Each row is a point. Before rounding, the points of a table are all equally far from one centre. They may lie mostly on one side of it. Write the centre, to within rounding.

Points (6 x 2):
[[-14.9  -9.0]
 [ -9.4 -16.5]
 [ 21.3  -6.4]
 [ 18.5 -12.5]
 [ 19.2   8.3]
 [ 11.8 -18.5]]
Centre: [ 2.7 -1.6]

Points (15 x 9):
[[-10.4   9.7  -7.6  17.6   5.0  14.7  19.2   3.7 -19.2]
 [ -8.4  19.1 -20.4   8.6   3.3   7.9  18.2  18.3 -26.1]
 [ -3.9   7.0  -2.2  -2.8   9.2  18.5  16.2   4.1 -24.0]
 [ -8.4   6.0  -2.3   5.3  -8.9  30.1  -7.1  12.1 -38.0]
 [-12.5   6.8   3.9  -2.6  10.2  15.9  12.5  15.4 -28.3]
 [-10.5  11.1 -19.7   5.5   7.6  21.8  10.7  17.7  -9.2]
 [-14.3   0.9 -20.1   1.8  11.6  12.9   3.2   9.8 -29.8]
 [-14.3   1.5  -6.4   7.6  13.2  20.0   6.4   9.9 -22.4]
 [ -9.3  22.5  -7.1   7.0   6.8  16.2   5.7  -3.0 -33.7]
 [ -6.1  -4.1   2.2  -6.4   6.2   9.6  11.3  -3.6 -22.2]
 [ -3.4  13.7 -17.0  -7.7  -6.3  18.5  20.4  -2.5  -3.0]
 [ -2.7  13.0   4.3  12.1  -4.7  21.2  13.7  13.5  -2.2]
 [-26.7   8.2 -18.2   7.2   0.2  27.5 -12.7   7.5 -24.4]
 [  7.5   7.6 -17.6  10.5  -2.4  23.4   5.8   8.3 -16.4]
 [-13.8  12.5   5.4  -9.4   5.6  11.3  14.3   0.6  -1.6]]
Centre: [-15.0  11.5  -7.6  -0.7 -14.9   7.9   0.7   8.1 -17.4]

Points (23 x 18):
[[ 16.8   7.3  13.4  -4.9   8.9 -10.1  11.1 -22.6 -16.5  -2.3  16.4   4.3
    6.5  18.3  23.3  15.0   8.8  -1.8]
 [ -4.8   4.8  22.1 -30.4   1.2  -6.6  -9.9 -24.9 -15.7   0.7   2.5 -16.8
    0.6  12.7  15.0 -10.9  -9.9   8.4]
 [  0.5  -3.7   1.7 -17.9  14.1  -7.4   6.8  -1.9 -24.0  -0.1  11.5 -10.8
   20.8   9.3  -4.7  30.8   0.2  21.7]
 [  7.7   3.6   1.5 -22.1   6.5   4.6  44.3  -3.5  -8.6  10.5  31.4  -3.0
    4.9  14.1  19.4   1.4   5.0  -5.5]
 [-17.4  -2.3  19.3 -20.1   5.8  -2.7  16.5  14.9 -18.4  19.1  13.7 -11.6
   11.6  28.0  -3.3  -5.5   0.0  -0.3]
 [ 12.9  -9.0  20.1 -15.7  18.7  -6.6   3.9   0.1 -27.4  21.3  26.4  -8.5
   10.1  -4.6  14.1   9.7   0.0   5.2]
 [  4.2  -4.6 -10.4  -9.9  12.1  -7.5   1.9 -13.4 -18.9   3.1  24.0 -15.7
   12.1  29.4  -1.0  19.5 -18.6  -3.1]
 [  6.8  -6.8  -2.9 -23.8  16.5  -9.7  18.2   7.6  -1.5  22.5  -1.5   8.1
    8.4  12.7   2.5   5.0 -14.4  -0.1]
 [  4.2   6.8   9.1 -25.0   6.6   2.1  -7.2  18.2  -1.1  14.2  13.8 -12.5
   13.8  24.9  15.1   3.9  12.9   6.3]
 [ 16.8   7.7  16.7 -25.9  -7.5  -5.6  13.4 -16.5 -37.2   9.9   5.9  -3.4
    1.7   9.6  14.1   0.1  -4.4  -3.0]
 [ -5.0  10.3   1.4  -6.6  12.2 -25.2   7.3  15.0 -33.2  10.3  11.7  -6.4
    0.8  -3.6   3.6  -0.4  15.3  -0.2]
 [  2.6  16.4  24.3  -0.9   8.6   0.8  21.6  10.4 -21.4  10.3   8.0  -0.5
   -7.0  14.9   2.4 -19.5   4.2  -4.9]
 [  2.5   9.8  33.9  -9.0  12.8   7.2   3.9   7.9 -15.2  12.7  15.6  -4.0
  -12.5  10.6  13.5 -13.1  -3.9  17.5]
 [-12.1  25.9   7.4 -16.5  14.3 -17.6  24.3 -14.7 -28.0   0.4  28.7   2.7
    5.8   4.3  17.2  -6.9   9.1  18.5]
 [ -2.0  17.7   1.2 -23.9  25.1 -10.5  -1.5 -12.8 -11.2  14.7  20.5 -17.5
    4.5  11.8  24.2   0.2  11.1  13.3]
 [  6.9   1.1 -11.8 -29.0  18.4   3.8  -1.5   1.5 -16.1  17.0  10.1  -5.0
   -6.7  -2.2  24.5   5.3 -10.0  14.6]
 [  6.2   1.8  -4.9 -14.2   3.9   7.9  13.2   9.2 -29.3  -6.9  42.2  -4.3
   10.1  24.1  17.9  11.4   5.0  -2.9]
 [ 14.7  15.9   9.3  -1.9  19.9 -21.7   9.7 -10.2 -19.4  12.6  14.4   6.2
    6.8   2.8  20.2   2.4   4.3  -2.6]
 [  3.6   5.4  15.4 -21.5  14.8 -18.4  -6.0   2.0 -23.7   0.7  16.7 -16.7
  -23.0  11.7  -6.8  -6.4 -18.5   8.0]
 [-13.6   1.9   5.0 -15.3  18.1   9.9   4.2  15.9 -14.1  29.5   9.1  -0.4
   -1.6  -3.0   0.9  -9.4  19.0  10.2]
 [ -0.2   1.5   8.2 -10.7  12.8  -6.9 -13.4  12.3 -18.2  14.9  -1.4  -3.8
   -8.7  21.6   9.9  -3.5  10.9   5.6]
 [-12.3  22.1  30.9 -23.1 -12.8 -13.5   0.3  -8.0  -4.0  12.3  29.3   1.3
    2.4  20.2  -1.3  -7.3   5.9 -10.2]
 [  5.7   8.6  -7.2 -18.7  17.3  -2.6  -5.5  -2.5 -24.4  19.2  17.3 -24.3
    3.8  14.2  14.9   9.3   7.4  -2.6]]
Centre: [  0.8   1.5   0.4 -14.8  -0.4  -1.4   6.4  -7.0  -7.8   0.4  23.6  -0.5
   3.0   4.4  -4.5  -6.7   1.6   8.4]

Points (28 x 24):
[[  8.8 -18.2  13.0 -18.6 -11.1  21.2  -7.6 -13.3   4.3  -8.8 -11.1  -9.3
   -4.4  -9.4  -5.5  -5.0 -11.1 -15.8  -9.6   0.1  19.3   1.7   8.8  17.4]
 [  6.3 -18.2   6.6  -5.6  -4.3  27.0 -17.0   3.0  -9.6  -2.7 -26.0 -11.3
   -6.6 -13.1  19.0  -8.6 -14.4 -16.7   0.9  -0.5  15.0   3.8  19.6  21.5]
 [ -4.2 -18.4   0.3   8.4  -9.0  22.6  10.1  -2.0   3.3  -9.5   3.9 -16.5
   35.3   2.0   0.3  -8.3 -21.0 -11.1 -19.7 -11.8   3.3   7.2  13.5   6.2]
 [ 15.4 -21.3  -7.9  -6.5 -18.6  16.9  -8.6  -0.1  11.0   3.5 -11.0   3.7
   22.1  -2.5  15.7   1.9 -13.2 -23.2   5.8 -13.2  22.0  29.7  15.1  11.1]
 [  9.5 -18.7  13.5  -3.0 -10.2  10.6 -19.9   8.3  -9.3   1.5 -12.2  -7.7
    8.1 -23.6  14.4   4.3 -16.8 -12.6  -2.5  12.7   5.5  22.3   3.0  17.9]
 [ -7.8 -30.8  27.7   5.7   1.3  15.1  -5.9   5.2  -2.8  -0.2 -11.2  -0.1
   17.2   1.4  16.6   6.6  -9.4 -34.9   0.1   2.4  17.4   8.3   3.9   5.4]
 [  1.8 -16.8   0.9 -23.3   5.4  -0.1   1.1  13.9 -15.1  -9.7 -10.9 -10.1
    7.8 -12.3  24.2 -10.3 -11.6 -15.1  -0.4 -23.0  10.8  21.5   8.3  11.7]
 [ 11.9 -26.3   3.4 -15.4  -1.4   4.3  11.2 -10.9   8.6   0.9  -3.6  -6.2
   19.6 -23.7   9.3   8.7   3.0 -16.7   2.4 -12.4   5.7  -9.8   7.3  16.6]
 [ 17.0 -26.6  18.5  -3.2 -16.6  21.2  -1.0  -6.8   6.9   6.2 -21.6 -16.2
   12.7 -11.1  14.3   7.6  -9.5 -12.8 -14.8  -4.3   5.6  15.3  12.7   7.7]
 [  1.4  -3.0  -1.8  -8.3  -3.5  23.5   4.8  -9.4  -6.2 -18.0 -21.9  -7.2
   28.4   2.0  13.6  10.1   1.7 -18.7  -9.1 -24.3  22.8   8.0  15.1  18.1]
 [ 20.5  -4.0  -9.5 -10.6   9.1  24.1 -19.0  -6.6  13.6  -8.6 -26.1  -2.2
   14.6  -7.9  15.1  11.1  -6.7 -10.9   9.8  -4.6  -0.7  -0.1   5.8  17.9]
 [ 24.7  -2.4  -1.1 -17.8  -4.6 -14.4   9.5  15.5  -8.7  -0.6 -14.9  -1.0
   29.8   2.6   5.3 -23.4   6.2 -14.6   5.1 -19.3  15.9  19.0  20.0  19.0]
 [ 18.8 -27.8   7.9   0.9   4.4  20.5   1.9  -0.3   6.1 -11.1 -16.4  -2.7
    4.2 -15.6  12.9 -14.9   0.6 -23.4   4.0 -21.9   6.3  17.6  12.0  22.8]
 [ 27.6 -13.4   1.5 -10.0   2.1  21.2  -4.9  16.2  14.7   5.3 -23.9  -7.7
   22.1  -2.3   7.7   5.3 -17.5 -36.5   6.0  10.1   1.8  13.9  -0.5  17.8]
 [ 14.0 -31.4   5.5   5.0  -2.6   6.8  13.9  -7.2   5.3 -17.1 -32.3  -1.5
   23.8  -1.2  12.9 -12.7 -11.9 -12.5 -11.0  -0.2  10.8  13.1  16.4  19.4]
 [  8.0 -27.1   5.5  19.8  -1.2   3.4  -4.0 -11.1 -12.0 -17.5  -9.9  15.5
    8.5   1.2  19.2  13.8 -11.3 -14.1   7.5 -11.7  13.7  -8.4  11.3  21.4]
 [  8.2 -29.8   9.0  -5.7   5.3  21.5   3.8   6.2  -6.0 -14.4  -7.9  -4.2
   17.9  -5.1  18.8  -2.9 -13.7 -12.2  -6.8  -4.8  19.5  15.8   1.4  36.2]
 [  5.5   3.8   0.6 -16.2 -12.2  -0.6   2.0   3.4  12.6 -22.5  -5.6 -21.2
   17.8  -7.2   3.0   3.8 -17.4 -18.8  -4.0  -8.0   3.0 -14.5  27.3  12.3]
 [  9.6 -11.6 -11.3  -8.0 -12.1   4.1 -13.7 -22.6   0.1  -6.2 -19.6  -6.4
   24.3   4.9  -3.2   7.7  -8.5 -31.3  11.7 -11.6  15.8   7.8   5.2   9.0]
 [ 29.2 -29.4  -0.7  -3.9  -1.9  20.1  -3.9   4.2 -13.3 -14.3 -22.6 -16.2
   19.2  -1.7  12.6  13.7  -6.7 -10.2   1.3 -27.4  21.8   2.5  14.7  10.9]
 [ -1.1 -16.3  11.9 -12.2 -15.7  10.4  -7.1 -11.0   9.5  -7.3 -16.6  -3.5
   20.9 -13.3  -0.9  -0.6 -18.0 -22.4   5.1  -1.2   8.1  16.9  12.4   8.9]
 [ 15.9 -27.6  -1.8   1.8 -19.1   8.0  -5.0   4.2   3.0 -17.7 -12.9 -21.9
   22.0  -3.5   6.7   7.7  11.1 -16.8 -24.3 -14.4  13.7  15.2  13.4  17.3]
 [ 11.8 -31.7  -4.2   1.7 -18.6  12.0  -4.1   4.3  12.9 -11.9 -14.8 -15.4
   19.5 -13.0  11.6  -9.2  -1.7 -16.7 -13.0   8.3   7.1   8.1 -10.2  27.8]
 [ 16.2 -17.3   3.3  -7.5  -7.8  25.9   7.0 -13.3   1.1  -9.4 -25.8  -8.4
   18.8  -1.2   9.3   2.5   2.5 -15.9   2.4  -0.8  12.3  30.7   5.4  23.0]
 [ 24.1 -20.1  -5.8 -11.0 -14.3  20.9 -15.7  18.6   6.7  -3.3 -21.2  -3.0
   24.6  -0.1  16.5  11.9  -3.0 -13.8  -4.1 -18.0  16.7  11.7   0.1  28.3]
 [ 15.7 -10.3  18.8  -9.8  -4.1  15.9 -24.0  -2.0   8.1 -12.4  -7.2 -13.1
   13.1 -12.9  18.4  10.0   1.7 -19.8  -7.9  -9.4   3.2  14.4  12.8  15.2]
 [ 15.3 -31.5   8.5 -13.3  -7.3  19.3 -11.5  16.5  -2.4  -9.0 -14.8 -22.1
    8.2 -17.3   3.5  -1.4  -2.6 -29.6  -7.0  -8.0   8.0   9.5  -8.2   9.1]
 [  9.3 -29.5  13.6  11.2  -8.9  -7.2  12.5 -15.6   4.8  -7.8 -21.6 -14.1
   12.3  -3.9   0.9  -3.6 -11.2 -25.8  -2.9  -5.3   4.4  16.8   3.4  18.6]]
Centre: [ 14.7  -3.3  -1.5   6.5  -3.5   5.9   3.2  11.4  -3.2  -1.6  -7.9  -5.5
  10.2   4.8   8.2  -3.2  -1.6 -12.3  -0.4  -1.3  11.9   0.7   4.7   4.7]

Points (29 x 24):
[[ 14.6  -5.9 -20.5  35.1  -3.7 -10.7   5.4   5.3 -16.8  -6.7  -3.0  -0.5
   19.6 -20.2   2.3  15.2   7.2 -13.0  12.5 -14.5  -9.3 -13.7   3.8  16.8]
 [ 15.1 -20.1  -3.7  34.6  -0.3  -0.8  -2.7  -2.0  -1.7   6.5 -11.1 -25.4
   13.2 -17.6   2.9  16.3   9.9   3.4  -2.4   2.5  14.5  -0.9 -24.1  20.4]
 [  8.7 -14.6   2.5  27.1 -14.6   2.9   2.6 -10.8  -6.5  16.3 -28.5  -3.3
   20.6  -6.0  11.5  18.7  11.4 -10.4 -10.8  10.9  -8.7  -6.3  -5.8   9.6]
 [ 22.4  -6.5  -9.9  38.7  -5.3  -5.9   1.1  -2.3 -11.7  -2.5 -15.7 -18.0
   11.7 -23.6   8.5  11.6  18.9  -7.8   3.1   8.3   1.4 -13.2  -9.4  24.1]
 [ 21.0 -18.9  -9.0  41.8  -0.9   4.3  22.7  -3.3  -6.0   4.9 -12.5   3.2
   16.5 -18.2  -2.1  22.6   4.1 -16.3   7.6 -12.9  -1.6 -22.1  -7.2  22.2]
 [ -0.8  -6.8  -3.6  20.9  -5.8  -3.0   8.5   7.4   1.7  -7.5 -14.5   3.2
   26.2 -16.3  -5.7  16.1  13.1 -20.8  10.2  -2.1  -4.5   1.9 -18.3  20.4]
 [ 14.7 -17.3   5.3  25.0 -14.6   6.8  -1.1  -4.0  -5.8  -4.0 -16.2  -7.0
   12.9 -13.3   4.2  10.5  15.8 -18.7 -15.8   6.0   3.1   9.3 -27.0  15.2]
 [ 30.6 -13.3  -0.6  21.1 -11.1  -0.4  13.4  -2.3   9.0  -2.6 -28.2 -14.2
   21.5 -13.2  11.9   0.3  19.1 -13.6   2.7   4.7  -3.1  -6.1 -11.9  19.4]
 [ 21.5 -21.7   7.2  28.7  -0.5   1.1   3.2   2.1  -7.0   4.9 -12.0  -7.3
   14.2 -28.7   3.8  16.9  19.2 -32.7   4.3   6.4   3.3  -2.9 -13.0  27.1]
 [ 15.7 -21.7   3.7  35.9 -12.0  -0.9 -13.2  -6.7  -0.5  -2.5 -14.8   3.2
   19.8 -14.3   7.2  16.2   1.1 -13.0   8.5 -10.8  -8.4  -5.5  -8.7  16.1]
 [ 14.4 -18.0  -8.7  31.1  -0.3  13.0   5.0   4.3  -2.4  16.3 -24.0   3.3
    6.9  -1.1   4.8  14.5   0.3  -8.1   1.1  -1.7  -4.4 -12.7  -8.5  38.7]
 [ -3.2 -15.9 -11.1  19.0  -1.5  -1.5  11.4   6.2 -10.8   3.0 -10.3   6.4
   14.4  -9.2  -9.3  17.1   1.7  -7.7  16.5  -6.1  -9.0 -15.3  -7.9  20.5]
 [  7.5 -22.2  -6.2  19.6  -9.0  -0.1   5.9   2.0  -4.3  -9.7 -18.0   7.2
   12.0 -17.4  -7.0  13.3   6.2 -23.1   3.0  -4.7   1.4  -6.8 -21.4  16.4]
 [ 22.0 -11.1 -12.9  30.0  -0.3  -9.4   5.1  -8.8  -2.7  -3.9 -17.1   0.6
    6.6  -5.8   2.7  18.7   7.1 -20.7   7.0   3.9  -9.2 -15.0  -9.3  16.7]
 [ 18.0 -17.2 -11.3  45.6  -3.3 -10.2   6.0   5.2   5.8  12.2  -7.6  -3.9
   20.7 -18.8   3.4  -3.9  18.7 -27.3  -7.8  -5.4 -14.0  -9.0  -2.1  20.4]
 [  8.8 -23.4 -10.5  28.3  -6.8   8.1   3.6  -5.6  -3.5  -4.7 -14.1  -3.9
    6.9 -26.6  -0.9   7.9  13.4  -9.7   6.3  14.5   3.0   3.2 -10.3  22.4]
 [ 21.1 -21.2  -8.5  33.7  -4.7  -0.4   4.4   9.4  -3.0  -9.0  -2.6   0.7
   20.9 -20.6   6.5  14.9  15.1 -13.2  -1.8   9.3  -0.8  -7.7 -12.9  17.3]
 [ 10.3 -16.9 -17.9  30.1  -0.8   5.3  -6.6  -3.2  -4.1   8.3 -17.1 -11.7
   16.6  -8.3   4.7  21.3  14.2 -21.4 -14.3  -7.5  -0.9 -11.9 -17.9  16.3]
 [ 18.1 -24.5 -13.8  16.2  -2.6  -4.9   5.6   1.4  -7.1  11.0 -16.2 -21.1
   18.8  -9.2   9.2  -3.5  24.0 -19.5  11.5   0.0   3.2   1.6  -8.6  24.4]
 [ 10.4 -13.8   3.6  13.1  -1.0  -9.0   2.7  -2.4  -2.7  -2.1 -10.9   5.5
   26.4 -20.9  -8.3   9.4   8.8 -15.2  -6.6   2.8  -4.6 -18.8 -20.9  29.9]
 [  9.5 -24.3   6.5  21.3 -13.8   0.4   6.0  -0.4   0.7   1.5 -13.3 -10.8
   16.5 -21.0  -7.0   5.2  -0.2 -16.5   5.3  -0.3 -18.8  -1.7 -18.0  22.9]
 [ 26.3  -1.8   0.5  29.9   5.7   1.1   4.0   6.4  -3.0   4.3 -23.5  -9.6
   18.4 -27.5   8.7  10.6  11.1 -14.4   9.5  15.3   1.8 -21.5  -6.2   9.0]
 [ 11.5 -13.9  -7.8  26.5 -13.4  -3.7   1.8  18.0 -13.6  -2.6 -19.3  -3.5
    9.1 -19.8  -1.9  20.8  11.4  -9.5  13.3   2.0   7.9   2.8   8.3  11.1]
 [ 17.9   7.0  -1.7  42.7  -0.5   6.0  11.8 -13.2  -0.5   7.7 -22.7   0.8
    9.1 -14.3   4.8   5.5  13.6 -14.6  -8.6  11.2 -13.4 -21.7  -8.9  18.9]
 [ 19.5 -11.7 -14.8  32.2  -8.6   0.5   8.4 -10.6   7.5  22.0  -7.9  -2.7
   13.4 -17.4   5.2  16.3   5.4 -30.4  -4.1   9.1   0.6  -2.9 -28.4  14.8]
 [ 13.5 -15.5   3.2  24.4  -2.2 -12.1  12.8   8.5 -12.5  10.2 -25.6   0.5
   16.6 -29.7  -5.7   8.9   3.1 -22.5   0.4  -5.0  -1.9  -6.7  -1.2  41.5]
 [ 15.7 -16.0   4.1  29.5  -1.6   7.1   9.8   9.7   5.8  -3.5 -17.2  -5.9
   18.7 -11.1   4.1  17.4  21.3 -23.4  -1.0   0.1 -11.7  -4.2 -16.7  17.6]
 [ 16.5   2.7 -11.6  19.8  11.2  -1.5  -8.0  -6.8   4.5  -7.8 -13.4  -4.5
   12.7 -19.5 -14.8  11.8  13.3 -10.4   7.9  -8.4 -15.7  -4.5  -0.7  20.5]
 [ -6.5  -5.4  -6.0  20.0   2.5  -4.9  -0.1   7.7  -3.8   2.4 -16.5 -11.8
   17.2  -5.9   0.9  17.7   7.8 -14.3  -4.5  16.0   3.0 -14.2  -6.7  29.4]]
Centre: [ 13.0   2.3   4.5  17.8  -2.9   3.1  11.3  -2.9  -0.3  14.4   1.1  -4.6
   7.9 -15.8   7.5   1.6   3.3 -11.4  -5.6 -12.9   9.9  -2.6   2.3  14.3]
